Rows are points. A path goes straight from each point to the next, and from the last back to the first. The post is the endless flat space through its rows: a point in 2 columns, a line in 3, a plane in 4, and so on, so that a path can go around it. How many times does the path go around the post? Going back the other way cancels.

Post:
[[-10.3, -9.9, 5.1],
[0.6, 20.4, -4.7]]
Path, 28 rows:
[[-1.5, -19.4, 6.2],
[1.5, 3.7, 15.7],
[-2.2, 24.9, 0.7],
[-16.3, 23.7, -11.2],
[-23.4, -27.1, -1.9],
[-11.1, -29.7, 6.3],
[4.9, 18.2, -1.9],
[-9.1, -27.5, 26.8],
[17.6, 19.1, -2.4],
[14.0, 19.8, 7.3],
[-7.0, 3.6, 7.2],
[-28.0, -4.5, 10.5],
[-17.5, 9.1, -15.4],
[-4.0, -12.5, -9.6],
[2.4, 16.2, -23.2],
[-25.1, -5.5, -2.5],
[-28.3, -7.7, -5.5],
[-0.6, 13.7, -10.2],
[-23.6, -31.6, -4.3],
[-21.7, -23.6, 7.3],
[-17.5, 26.7, -1.4],
[-9.9, 5.7, -5.7],
[-10.2, -15.2, 0.2],
[1.7, 1.3, 2.8],
[-6.3, -11.0, 12.7],
[-11.4, 12.8, 10.6],
[-19.7, 11.8, -14.3],
[-4.2, 5.6, -20.5]]
Times around: 3

Post (7 x 8):
[[21.1, 16.8, -1.3, -0.9, -3.8, 9.9, 15.0, 30.1],
[-37.1, -0.8, -11.1, 20.8, 3.8, -10.9, 11.4, 4.9],
[-8.9, 8.4, -11.0, -9.9, 15.0, -15.0, -14.1, -2.4],
[25.8, -14.6, -0.9, -14.9, 4.9, 1.0, -5.5, -5.1],
[-5.4, -11.6, 4.1, 0.7, 6.2, -7.0, -12.1, 9.0],
[-11.6, -0.4, 11.2, -8.5, -1.4, -15.6, 0.9, 8.1],
[-5.5, 10.3, 16.3, 18.5, -0.4, 15.5, -22.1, -3.4]]
Path:
[[-21.3, 4.8, 3.6, 10.1, 11.6, 9.0, 0.9, -0.7],
[-3.5, 21.0, -14.6, 18.0, -3.2, 19.9, 35.9, 10.8],
[-42.8, 6.7, 5.9, 23.9, 7.4, 3.0, 19.7, 12.6],
[5.7, -14.5, -15.3, 12.9, -3.2, 21.8, 10.9, 23.9],
[-0.4, -22.8, -8.6, -26.5, 0.6, -25.2, -26.6, 11.9],
[12.1, 13.0, 1.6, 1.8, 12.0, 2.9, -29.6, -7.6],
[0.3, -0.9, 23.2, 2.3, 2.2, -17.6, 15.5, 8.9],
[3.2, -19.5, 9.5, -7.4, 13.7, -1.1, -23.5, 3.1],
[-20.3, -8.0, -25.1, 13.0, 3.4, 6.8, 1.9, 6.3],
[-1.5, 12.3, -2.6, -1.7, -5.9, -6.9, -0.9, 18.4],
[33.1, -3.0, 11.2, -10.9, 5.6, -5.3, -22.1, -18.0],
[11.6, -23.6, 10.6, 14.4, 12.0, 4.8, 12.8, 3.8],
[-3.2, -10.9, 2.7, -0.8, 5.7, 9.0, 6.9, 12.5],
[2.1, -7.1, -10.2, -5.3, -2.1, -0.7, 9.3, 4.3],
[26.5, 1.4, -8.4, -13.3, 13.1, -14.1, -37.8, 7.8],
[19.1, -9.9, 16.3, -9.1, -1.5, -20.9, 7.6, 9.4],
[-9.5, 45.0, 0.7, -9.4, 7.2, -2.3, 8.5, -21.2],
[27.4, 9.2, 25.1, -32.7, 10.9, 3.8, -17.8, -11.9],
[-21.1, 11.9, -27.1, -6.8, 18.0, -6.2, 0.6, 4.1],
[-7.5, -24.6, -14.3, 5.4, -9.0, -2.5, -5.1, -33.8],
[8.5, 4.2, -6.6, 12.5, -9.8, -8.9, 23.6, 2.4],
[57.1, -17.4, 18.9, -5.1, 5.9, 17.3, -10.2, -7.3],
[-30.1, 30.2, 6.9, -6.4, 13.9, -10.2, 1.6, 14.5],
[-5.2, 10.4, -10.2, -0.3, 10.8, 11.6, -21.2, 0.7],
[-21.9, 19.4, 4.7, -13.4, -2.8, -19.8, -24.0, -11.3],
[9.4, -18.3, 0.7, -3.7, 1.5, -21.1, -12.3, 0.1],
[-11.6, -1.6, -1.7, 7.6, 22.9, -19.3, 2.1, 19.3]]
Times around: 5
